Rows are points. The ring and each string are closed loops that go straight from each point to the next, and from the last back to the first. Before rounding, they use only three directions, however many columns there are. Count how often each string passes through the ring. Passing back the other way cancels.

Ring (7 x 3)
5.2; -1.9; 0.3
4.2; 0.6; 3.2
0.0; 1.4; 5.4
-2.3; -0.8; 4.6
-3.0; -5.2; 0.3
-0.3; -6.6; -3.3
2.9; -5.6; -3.6
String (16 x 3)
0.4; 6.9; 5.6
-0.8; 5.2; 7.5
-2.9; 5.7; 5.1
-1.5; 1.1; 2.6
-3.9; 3.3; 3.4
-3.0; 1.7; 2.8
-0.6; -1.8; 2.8
0.5; -3.9; 4.0
0.1; -2.7; 7.2
-0.1; 2.7; 7.3
0.2; 6.7; 4.6
0.8; 2.4; 1.6
1.8; -1.9; 2.4
2.7; -4.0; 3.6
1.4; -0.6; 1.8
1.1; 3.5; 2.6
Times through: 1
String (21 x 3)
-0.4; -0.2; 8.0
-1.1; -1.3; 8.0
-3.9; 2.2; 7.0
-4.2; 0.7; 5.2
-4.6; -2.2; 5.4
-1.3; -6.3; 4.4
0.6; -4.6; 2.1
-1.3; -1.1; 0.2
-4.5; -2.0; 0.4
-5.7; -3.1; 1.1
-5.0; -5.9; 3.4
-3.6; -5.3; 4.0
-5.2; -2.0; 4.4
-5.3; 2.4; 3.6
-1.1; 0.5; 1.3
0.2; -2.6; 3.4
0.8; -3.9; 5.5
0.6; -2.0; 3.5
-0.1; 0.7; 2.0
-1.1; 4.9; 5.0
-1.6; 5.7; 6.9
Times through: 1

Ring (6 x 6)
1.3; -2.8; 2.1; -3.7; -1.1; -0.3
-2.1; 0.9; 1.7; -3.9; -0.3; 4.5
-6.8; 2.3; -2.1; -2.1; 0.2; 3.6
-7.0; -0.5; -4.3; -0.6; -0.1; -1.9
-1.2; -3.9; -4.0; -1.4; -1.7; -7.1
1.8; -4.4; -0.9; -2.8; -1.9; -5.4
String (11 x 6)
0.9; -3.9; -5.3; -2.0; -2.7; -9.1
-0.4; -1.6; -5.1; -2.4; -2.3; -5.8
-3.4; -2.5; -1.7; -1.5; -0.5; -2.6
-3.1; -0.7; -3.1; -2.1; -1.0; -2.0
-4.7; 1.8; -6.1; -2.1; -1.4; -1.6
-10.3; 1.6; -6.4; 0.1; 0.3; -0.6
-8.3; -1.7; -2.7; 0.2; 0.7; -1.4
-4.2; -1.8; -1.9; -1.5; -0.4; -1.7
-2.4; -0.5; -3.3; -2.4; -1.3; -2.1
-4.2; -5.0; -1.2; -0.2; -0.1; -4.9
-1.3; -5.8; -3.4; -0.7; -1.4; -8.8
Times through: 0
String (26 x 6)
1.9; -3.2; -6.4; -2.5; -3.3; -9.6
0.7; -1.5; -4.1; -3.1; -2.4; -4.9
-0.4; -1.8; -2.5; -2.8; -1.7; -3.4
2.9; -1.9; -3.6; -3.8; -3.0; -5.4
4.6; -4.5; -1.6; -3.7; -2.9; -6.9
2.6; -6.6; 1.5; -2.6; -1.5; -5.9
0.4; -5.3; 1.5; -2.3; -0.8; -3.7
-2.2; -3.8; 0.8; -1.8; -0.3; -2.0
0.5; -0.8; -1.8; -3.7; -1.9; -1.7
3.5; -1.7; -1.0; -4.5; -2.6; -2.8
5.1; -4.6; 1.1; -4.3; -2.4; -4.4
4.6; -6.3; 1.8; -3.5; -2.0; -5.6
4.4; -6.1; 0.7; -3.3; -2.2; -6.5
5.2; -3.7; -2.2; -4.1; -3.3; -6.9
1.3; -2.4; -2.6; -3.2; -2.2; -4.6
-1.8; -1.5; -1.8; -2.5; -1.1; -1.9
-2.6; -5.1; -0.4; -0.9; -0.4; -4.5
-2.3; -5.5; -1.5; -0.7; -0.7; -6.3
-3.1; -3.3; -1.2; -1.4; -0.5; -3.1
-2.1; -1.9; -2.9; -2.1; -1.3; -3.5
-0.8; -0.8; -6.1; -2.5; -2.5; -5.8
-2.0; -3.6; -7.1; -0.7; -2.2; -9.8
-3.4; -5.6; -5.5; 0.4; -1.3; -10.1
-4.2; -5.4; -1.9; 0.0; -0.2; -6.0
-2.9; -6.4; -4.0; 0.3; -1.1; -9.7
-0.4; -5.6; -5.7; -0.7; -2.3; -11.1
Times through: 1
